Each row of a before or after table is a point. One or more steps were done to the points. Then noise was added and the rows were shuffled. The steps act on columns, c1 being the first. Write out the steps. A step turns or swaps two columns, mirrors them in a line or flattens them onto one, adds a multiple of one to another, or multiplies or shifts one. Angles are multiples of 10 degrees, from the lower column toward the higher: turns from -170 to 170, lines from 10 to 170 but not 90. Use the fewest steps. Two steps may share a column if one is a turn and the other turns, adds or multiplies; they go together, in the order done. Otherwise the lowest column goes first.

Before (11 x 2)
+0.00; +0.64
+0.69; +0.51
+0.20; -0.42
-0.08; +0.58
-0.22; +0.59
+0.60; +0.05
+0.03; +0.05
-0.15; -0.62
+0.30; -0.62
+0.38; -0.42
+0.54; +0.25
After (11 x 2)
+0.79; +0.49
-0.11; +0.59
+0.12; +0.64
-0.04; -0.62
+0.72; +0.05
+0.13; +0.05
+0.39; -0.61
+0.29; -0.41
+0.64; +0.24
+0.49; -0.42
+0.01; +0.58
Steps: shift c1 by +0.10

Before (8 x 6)
+0.39; +0.25; +0.01; -0.60; -0.41; -0.17
-0.18; -0.13; +0.39; +0.38; +0.65; -0.42
-0.44; +0.31; +0.10; -0.63; -0.39; -0.12
-0.03; -0.04; -0.14; -0.98; -0.37; -0.80
-0.04; +0.68; -0.56; -0.64; -0.41; -0.46
-0.13; -0.40; +0.23; +0.51; -0.02; -0.40
-0.01; -0.27; +0.86; +0.59; +0.75; -0.43
+0.00; -0.14; -0.45; -0.84; -0.06; -0.11
After (8 x 6)
+0.05; -0.48; -0.16; -0.41; +0.37; -0.49
+0.08; +0.04; -0.35; -0.24; +0.18; -1.29
+0.22; -0.07; +0.74; +0.50; -0.18; -0.10
-0.46; +0.18; -0.28; -0.37; +0.35; -0.52
+0.40; +0.14; +0.19; +0.64; +0.15; +0.03
+0.09; +0.10; -0.38; -0.58; -0.23; -0.63
+0.22; +0.14; +1.16; +0.70; -0.03; +0.01
-0.51; -0.47; -0.66; -0.19; -0.03; -0.77
Steps: turn c1 and c2 by 130 degrees; mirror c3 and c5 in the line at 20 degrees; turn c4 and c6 by 40 degrees

Before (11 x 9)
+0.26; +0.25; -0.07; -0.39; -0.32; -0.30; +0.67; -0.18; -0.06
+0.11; -0.64; -0.22; +0.71; -0.35; -0.17; +0.51; +0.10; +0.14
+0.76; +0.20; -0.19; +0.37; +0.47; +0.91; +0.00; -0.36; -0.23
-0.21; +0.74; +0.00; +0.46; -0.28; -0.06; +0.98; -0.09; +0.24
+0.80; +0.17; +0.41; +0.03; +0.20; -0.40; +0.02; -0.08; +0.84
+0.37; +0.52; -0.11; +0.36; +0.57; -0.27; -0.37; +0.76; +0.55
+0.45; +0.27; +0.54; +0.20; +0.01; -0.32; +0.04; +0.77; -0.08
+0.07; -0.61; +0.64; -0.47; -0.14; +0.72; +0.03; -0.34; +0.09
+1.03; -0.61; -0.09; +0.37; +0.52; +0.90; +0.00; +0.65; +0.33
-0.20; +0.27; +0.56; -0.03; -0.29; +0.02; -0.11; -0.32; -0.12
-0.17; -0.16; +0.62; -0.20; +0.36; -0.25; +0.92; +0.20; -0.23
After (11 x 9)
+0.15; -0.59; +0.67; -0.47; +0.15; +0.74; +0.92; +0.29; +0.05
-0.81; +0.24; +0.54; +0.20; -0.10; -0.30; -0.35; -0.28; -0.07
-0.31; +0.20; -0.15; +0.35; +0.73; +0.73; -0.31; +0.85; -0.24
+0.08; -0.19; +0.63; -0.19; +0.25; -0.33; +1.14; -0.22; -0.22
-0.16; -0.69; -0.19; +0.70; -0.36; -0.01; +1.44; -0.06; +0.15
-0.88; +0.50; -0.09; +0.34; +0.45; -0.43; -1.18; -0.47; +0.54
-1.26; -0.63; -0.11; +0.40; +0.79; +0.65; +0.92; +0.05; +0.30
+0.14; +0.74; -0.02; +0.46; -0.29; +0.05; -0.13; -0.11; +0.25
+0.39; +0.26; +0.58; -0.04; -0.24; +0.09; -0.47; +0.18; -0.12
-0.68; +0.20; +0.38; +0.07; +0.03; -0.48; -0.23; +0.41; +0.86
-0.06; +0.22; -0.06; -0.35; -0.39; -0.19; +0.30; +0.31; -0.06
Steps: add 0.3 times c9 to c8; turn c1 and c8 by 140 degrees; add -1.5 times c2 to c7; turn c5 and c6 by -20 degrees

Before (10 x 14)
-0.35; -0.42; -0.88; -0.16; +0.81; -0.66; -0.05; +0.33; +0.19; +0.41; +0.59; +0.60; -0.35; -0.48
-0.17; -0.73; -0.55; +0.27; -0.39; +0.27; -0.36; +0.34; -0.12; +0.32; -0.14; +0.16; +0.09; -0.06
-0.18; +0.27; -0.97; -0.24; +0.51; -0.04; -0.28; -0.14; +0.03; +0.00; -0.46; +0.27; +0.07; +0.63
+0.78; +0.60; -0.25; +0.86; +0.05; +0.18; +0.32; -0.50; -0.57; -0.53; -0.30; -0.21; +0.31; +0.15
+0.01; -0.02; -0.15; +1.11; +0.06; +0.00; +0.35; -0.49; -0.03; -0.77; -0.37; -0.19; +0.47; +0.02
+0.03; -0.20; -0.26; -0.18; -0.64; +0.53; +0.23; -0.58; +0.17; -0.04; -0.56; +0.35; +0.44; -0.30
-0.09; -0.36; -0.32; +0.18; -0.81; -0.87; +0.99; -0.20; -0.36; -0.51; +0.47; +0.85; +0.26; -0.28
-0.78; -0.74; -0.78; -0.16; +0.56; -0.18; +0.28; +0.23; -0.65; +0.48; +0.36; +0.33; -0.76; -0.15
+0.03; -0.28; -0.25; -0.04; -0.06; -0.22; +0.05; +0.08; +0.06; +0.05; -0.56; -0.44; +0.51; -0.17
-0.46; +0.00; -0.57; -0.53; +0.23; +0.23; -0.81; +0.34; +0.12; -0.08; -0.37; -0.05; -0.33; -0.17
After (10 x 14)
+0.79; +0.87; +0.37; +0.48; -0.05; -0.41; +1.03; -0.61; +0.98; +0.08; -0.20; +0.05; -0.08; +0.01
-0.19; +0.18; +0.74; +0.06; +0.52; +0.00; -0.13; -0.18; -0.16; -0.15; +0.27; -0.75; -0.03; +0.64
-0.11; +0.01; -0.16; +0.33; -0.80; +0.41; +2.51; -0.31; +0.17; +0.68; +0.76; -0.92; -0.83; -0.65
-0.83; -0.86; +0.62; +0.64; +0.69; +0.69; +0.60; +0.37; -0.12; +0.04; +0.81; -0.64; +0.32; -0.29
-0.16; -0.87; +0.37; -0.04; -0.49; -0.20; -1.04; +0.38; +0.39; +0.20; +0.20; -0.42; +0.15; +0.12
-0.03; -0.10; +0.02; -0.10; -0.46; -0.68; +0.33; -0.73; -0.24; +0.24; -0.38; -0.41; +0.11; -0.25
-0.44; +0.05; +0.51; +0.01; +0.23; +0.09; -2.50; +0.46; -0.43; +0.15; +0.01; -0.23; +0.43; +0.09
-0.30; -0.59; +0.50; -0.07; +0.93; +0.70; -0.62; +0.38; -0.21; -0.05; +1.14; -1.02; -0.29; -0.37
+0.01; -0.24; +0.34; -0.01; -0.07; -0.22; -0.07; +0.09; +0.00; +0.16; -0.31; +0.27; -0.51; -0.21
+0.05; +0.50; +0.23; -0.17; -0.01; -0.34; +1.06; -0.60; +1.14; +0.58; -0.22; -0.01; -0.33; -0.06
Steps: mirror c2 and c10 in the line at 160 degrees; add -0.7 times c3 to c11; turn c3 and c12 by 150 degrees; turn c4 and c9 by 100 degrees; turn c6 and c13 by 130 degrees; turn c7 and c14 by -20 degrees; multiply c7 by 3; multiply c8 by 1.3
